Every row gives one point. The points of each table are mixes of a few directions, plus a little noise. How many directions does each table use, and how many do they share? Where both have some left over, give the other angles between the two spaces (their principal angles), to ten degrees, smallest first.

First (6 x 2)
[[-15 -26]
 [ 15  27]
 [-32 -56]
 [ 23  41]
 [  3   6]
 [  4   8]]
Second (5 x 2)
[[ 24  43]
 [ 19  34]
 [-13 -23]
 [-22 -37]
 [-10 -17]]
Directions: first 1, second 1, shared 1

First (5 x 4)
[[ 24  21 -17 -33]
 [-15  -5  13  15]
 [-22 -16  17  28]
 [ 47   1 -49 -36]
 [-34  -1  35  26]]
Second (8 x 4)
[[ -1  46  18 -33]
 [ -1  30  12 -21]
 [  0 -15  -6  11]
 [  1 -63 -25  45]
 [ -1  60  24 -43]
 [  0   4   1  -3]
 [  0 -17  -7  12]
 [  1 -45 -18  33]]
Directions: first 2, second 1, shared 1

First (7 x 8)
[[  2 -17   4 -10  -8   6  -9  -5]
 [-47 -21  40 -14  22 -22  36 -14]
 [ 11 -24   0 -17  -2  11 -12  -6]
 [ 25 102 -49  61  47 -15  37  38]
 [-11  21  -1  21 -37  -6 -15   5]
 [  9 -39   7 -27  -5  14 -16 -12]
 [ 11 -22  -1 -14 -16  13 -21  -5]]
Second (8 x 8)
[[ -5   2   3   2  -5  -2   0   0]
 [-65  24  33  32 -68 -31  -6  -3]
 [ 13  -5  -7  -7  14   6   1   0]
 [-72  26  37  35 -75 -34  -6  -3]
 [ 19  -7 -10  -9  19   9   2   1]
 [ 58 -21 -30 -28  61  27   6   2]
 [ 16  -6  -8  -8  17   7   1   1]
 [ 36 -13 -18 -17  37  17   3   1]]
Directions: first 3, second 1, shared 1

First (10 x 11)
[[  12  -52  121   92   45   29   82   73    8 -117   16]
 [  -1    5  -13  -10   -5   -3   -9   -8   -1   12   -2]
 [  -2    6  -15  -11   -6   -4  -10   -9   -1   14   -2]
 [  -1    3   -6   -4   -2   -1   -4   -4    0    6   -1]
 [  -3   11  -26  -20  -10   -6  -18  -16   -2   26   -4]
 [   0   -2    4    3    2    1    3    3    0   -4    1]
 [   0    1   -2   -1   -1    0   -1   -1    0    1    0]
 [  -3   13  -30  -22  -11   -7  -20  -18   -2   29   -4]
 [  -1    2   -6   -4   -2   -1   -4   -3    0    5   -1]
 [  -3   12  -28  -21  -10   -7  -19  -17   -2   27   -4]]
Second (8 x 11)
[[ 22  41 -23  -2  -6   5 -36 -20   1  25 -24]
 [  1   4  -3  -2  -3   0  -4  -1   0   4  -3]
 [-39 -33   2 -20 -29  -8  21  27  -7   1   8]
 [-56 -24 -23 -46 -70 -12   3  34 -14  32 -13]
 [ 32  44 -18   6   7   7 -36 -26   4  19 -22]
 [ 44   7  30  43  67   9  10 -24  13 -39  21]
 [-27 -44  23   0   3  -5  38  23  -2 -25  25]
 [ 22   5  13  20  32   5   3 -12   6 -17   9]]
Directions: first 1, second 2, shared 0; angles 30

First (11 x 14)
[[  0 -60 -13   4 -14  -9  72 -20  22  17  12 -12  -7 -25]
 [-13  86 -35  10   5  21 -58 -14 -34 -17 -36  -6  41 -12]
 [  4  34  27  -7  14   1 -56  27 -11 -12   1  16  -7  32]
 [-18  24  -5  23   9 -13  11  18 -20  -8  13  23   5   7]
 [ 37 -24  13 -48 -14  31 -52 -32  31  11 -35 -46  -5  -6]
 [ -8 -32 -53  11 -22   6  71 -50  10  15 -14 -31  23 -55]
 [ 11  -1  66 -12  21 -17 -45  57   2 -10  31  36 -39  60]
 [  2   2 -21  -3  -8  12   3 -24   2   4 -18 -19  15 -21]
 [ -1   7   2   1   2   0  -6   4  -3  -2   0   3   0   4]
 [ -1 -43  40   6   9 -29  36  39  11   3  44  31 -36  30]
 [-13   7 -19  17  -1  -5  25  -4  -9  -1   3   5  10 -12]]
Second (8 x 14)
[[ -1 -21  36   4  11 -22  12  37   4  -2  33  28 -28  31]
 [  8 -18   0 -10  -6   5   3 -11  11   6  -5 -13  -3  -6]
 [ -1 -15  28   4   8 -18  10  30   2  -2  26  23 -22  25]
 [-14  66 -56  12  -6  25 -25 -37 -27  -8 -43 -22  49 -36]
 [ -1 -36  62   8  18 -38  21  65   6  -3  58  50 -49  54]
 [  8  -8 -14 -11 -10  14  -2 -25   9   6 -18 -24   9 -19]
 [ 12   5 -49 -19 -23  37 -12 -66  10  10 -53 -56  35 -51]
 [-11  27  -6  12   6  -3  -7   9 -16  -7   1  12   8   3]]
Directions: first 3, second 2, shared 2

First (8 x 20)
[[ -11  -16  -12  -10   18   32   36  -14  -21  -17   34   16    6    7
   -19   28  -16  -22   -1   15]
 [-110  -11  -20  -25  -44  -11   25   60  -59    6    7   19    4   26
   -35    1  -42    0  -22   27]
 [  72   25   34  -12   14   18  -15  -36   56   -4    2  -18    5  -29
    34  -10   17    4   21   13]
 [  42    6   26  -13  -37  -23    1   16   19    9   -5   -2  -24   10
    25  -18   10   34   12  -28]
 [ -51   19  -10   21   -2  -28  -52   19    1   20  -46  -20   17  -17
    -3  -27    4   -1  -16   15]
 [  -6    6   13  -20  -28   -8    6   19    1    4    2    2   -6    5
     6  -10   -9   15    2    5]
 [  69  -34  -36   61   90   32    9  -74   -2  -24   18    7   -1    0
   -12   45   33  -38    4  -47]
 [  -4    6    4   -1  -11  -11  -10    9    4    6  -11   -4   -1   -1
     5  -10    2    8   -1   -1]]
Second (10 x 20)
[[ -2  -6  -1  -7  -1   2  -5  12  -9  -2  -1   3  16  -5 -16  -4 -15  14
    2 -13]
 [ 29   0  15 -22  15 -34  20  26 -37 -30 -34   1  38  -7 -11 -37  25  -2
   18  -9]
 [ 33  15  42 -60 -70   7 -12  18  40  10  25   0 -10 -16  16 -13 -39  67
   27  -3]
 [-13 -22  -2  56  59  12   9  26   5  -7  14  17  12  28 -45 -11  13 -37
  -33  -4]
 [  4  -9   4  45  42  -3   8  -8  18 -22  22  18 -22  14 -13  -5  49 -53
  -10  37]
 [-30  -8 -24  34  13  19 -13 -24  10  11  18   3 -20   5  -4  28  -4 -20
  -16  10]
 [  2 -24  -8   7  32 -16 -16   5 -27 -52  13  29  24 -26 -56 -15  23 -18
   24  20]
 [  3  22   1 -42 -54   0  -3 -18   3  26 -14 -22 -12 -11  47  15 -26  38
   14 -11]
 [ -8  36 -10 -56 -81   9  -2 -29   2  57 -32 -45 -19  -8  81  32 -51  57
    7 -30]
 [-19  -5 -18  48  44   4  16  -8  -5   8 -10  -4  -8  26   2  10  24 -45
  -30   2]]
Directions: first 4, second 5, shared 1; angles 60, 70, 80

First (10 x 32)
[[  0  15   3 -17  27 -25  43  28  -2   8  28   3 -13  20  23   5 -20 -15
  -25  47   0  30  16  -5   9 -28  23  14  -9 -10   4 -42]
 [-26 -11 -23  24   8  12  -2  69 -31  30 -20   9  31  17  37  -5   7  22
    7  64   3 -11  30   8 -22  19  21 -53   9 -28  21  -8]
 [ 42   4  -8 -24  20  12 -41 -75  23 -33 -16  14 -42 -32 -33  37 -11 -49
   14 -47  10  10 -62 -17  34  -7   5  23 -26  29  -1  45]
 [-32 -10 -29  31 -56  -2   3  37  -9  17   6   3  33 -14  -1 -25  37  42
  -14  14  -6 -54   8  36 -41  28 -16 -48  20  -3  12  -2]
 [ 22   7   2  -6   1  16 -30 -46   8 -16 -12  -6  -2  -7 -20   8  21 -16
    7 -54  -8 -11  -3  -4  12  16 -21  18 -17  23  -4  38]
 [-43  -9 -16  26 -43 -21  29  56   1  17  21  -6  26  -8   8 -15  -9  52
   -7  40  16 -30  -2  29 -34  -9  19 -52  34 -30   5 -27]
 [ 29   3  15 -21  17  10 -15 -50   5 -16  -9   7 -25  -3 -14   2   7 -36
    0 -38 -15  21  -9 -18  20   5 -23  47 -20  27  -9  11]
 [-15  25 -11   0   1 -30  53  54  -6  18  41 -13  20  28  27  -7   9  12
  -39  45  -7  -6  48  19 -11 -14  14 -11  -5 -11  10 -39]
 [ 12 -10  33  10   4  33 -61 -55  18 -24 -39 -37  16  -2 -29  22 -18  20
   65 -90  25  -8 -10 -21  21   3  -4   1  13  -7 -23  72]
 [ 11 -15  32 -27  21  -6  21 -18  -6  -2   0  26 -43   2   1 -19 -23 -32
   -6  17 -17  60 -16 -29  12 -12 -17  63  -1   8 -15 -49]]
Second (8 x 32)
[[  6  -5 -19  -1 -18   3   6 -10   3  -8  -9  -2  10   3 -26  39  26  34
   22  -8  34 -30 -29  41  -6  -3  14 -22  36   1   2  48]
 [ -4 -36  -3 -11 -23 -15  14  -1 -10   2  -5  44 -32 -25 -27   7  26   2
    1   1  -3 -47 -27  30  -1  19 -11   9  10   3 -10 -19]
 [ 13  -1  23 -13  18   8   2 -28   9 -14  -9 -12  -8  14  -7  12 -25   1
   23 -10  19  48 -22 -17  10 -26   6  27  21   0 -12  13]
 [-26 -30   9  14 -32  -8   0  34 -24  21  -4  23  10  -8  -4 -27  47  17
  -10 -21 -36 -88  54  26 -11  54 -36  -8 -15  -8 -11 -29]
 [-12 -41   6  -9 -23 -21  13  10 -16  10  -1  56 -40 -32 -15 -17  19 -16
  -16   6 -29 -48  -7  14   0  30 -25  21 -11   1 -12 -53]
 [ 27  51 -13  -4  42  18  -9 -28  30 -21   6 -54  20  27  20  28 -54  -8
   11  17  41 103 -33 -34   9 -62  43  -9  12   6  19  50]
 [-18  41 -32  31   4  -2 -21  52  -4  22  24 -21  40  -3  53 -42   2 -24
  -52  23 -41 -12  69 -22 -14  21  -1 -48 -61  -1  31 -22]
 [ 15  16  28  -8  33  15  -7 -27  14 -12  -5 -32   3  23  10   0 -44  -6
   20  -8  14  77  -5 -39  12 -35   8  28   9  -1  -8  11]]
Directions: first 6, second 4, shared 2; angles 40, 50

First (11 x 32)
[[   5   -1    9    3   16   -8    4   -6   -3    7   -7   12    7    0
     1    4   10   -2   12  -14   18   -2    6    4    2  -12    4   -7
     5   -5  -14   16]
 [ -37   49  -29   10  -26  -10   -7   45   15   -7  -42   38   11    0
   -23  -46  -42  -26  -89    5  -11   -9  -47  -35  -24   21  -45   47
   -26   17   71  -58]
 [  19  -31   10   -9    2   13    1  -24   -7   -1   33  -35  -13    0
    15   27   19   18   48    8   -9    8   25   19   15   -4   25  -24
    12   -7  -35   24]
 [  -5   13    2    5   10  -11    2    7    1    5  -19   24   11    1
    -6  -10   -2  -10  -14  -13   15   -5   -8   -7   -5   -6   -9    7
    -2    0    6    0]
 [  36  -28   46    3   67  -20   16  -41  -16   28   -1   23   19    1
    15   35   55    7   82  -48   66   -3   42   30   19  -50   37  -45
    30  -26  -82   82]
 [   1   -4   -1   -1   -3    3   -1   -2    0   -2    6   -7   -4    0
     1    3    0    2    3    5   -5    1    2    2    1    2    3   -2
     1    0   -1   -1]
 [ -43   45  -43    5  -53    6  -14   51   18  -21  -25    8   -5   -1
   -23  -47  -57  -19 -101   30  -44   -3  -52  -38  -26   42  -48   54
   -33   25   90  -83]
 [  21  -13   28    3   42  -14   10  -22   -9   19   -6   21   15    0
     7   18   32    1   46  -32   44   -4   22   16   10  -32   20  -25
    18  -16  -48   50]
 [ -24   14  -34   -5  -54   20  -13   26   11  -23   11  -30  -20   -1
    -7  -21  -39    0  -53   42  -56    5  -27  -18  -12   40  -22   29
   -21   19   56  -60]
 [  11  -24   -1  -10  -14   18   -3  -14   -3   -9   33  -41  -18   -1
    11   18    6   16   27   20  -25    9   15   12   10    9   17  -14
     5    0  -14    3]
 [  16  -21   13   -3   13    3    3  -19   -6    4   17  -14   -3    0
    10   19   19   10   38   -4    7    3   20   15   10  -11   20  -21
    11   -8  -31   26]]
Second (8 x 32)
[[-37  67 -18  -2   0   0  -3  50  35 -10 -47  42  -5 -13  -5 -20 -10 -39
  -58  26   2 -23  -9 -14  10  24 -21  78 -24  29  33 -56]
 [-21   6 -33   8  38  27  31   4 -24  -6  13   2 -19  28   8  29  24 -20
   13  -6  35  -5 -29  42  35 -65  58  32 -18  -9   7  -9]
 [  5   3  11  -3 -15 -11 -12   3  12   1  -9   3   6 -12  -4 -13 -10   5
  -10   5 -13   0  10 -18 -13  28 -25  -6   4   7   0  -1]
 [ 39 -52  32  -3 -20 -14 -14 -39 -13  10  27 -32  13  -6  -1  -1  -5  39
   36 -16 -20  19  21 -12 -26  16 -15 -74  27 -16 -28  46]
 [  7  -3  10  -2 -11  -8  -9  -2   7   2  -4  -1   5  -8  -2  -9  -7   6
   -4   2 -10   2   8 -12 -10  19 -17 -10   5   2  -2   3]
 [  9 -17   3   1   2   2   2 -13 -11   2  13 -12   0   5   2   7   4  10
   16  -7   2   6   1   5  -1 -10   9 -19   5  -8  -8  15]
 [-50  53 -50   8  43  30  33  39  -3 -14 -17  31 -24  23   6  19  20 -49
  -26  11  40 -21 -38  37  46 -56  50  89 -36  10  31 -48]
 [ 50 -57  46  -7 -36 -25 -27 -43  -4  13  23 -35  22 -17  -4 -13 -15  50
   33 -14 -35  22  35 -30 -42  43 -39 -90  36 -13 -33  52]]
Directions: first 2, second 2, shared 0; angles 30, 80
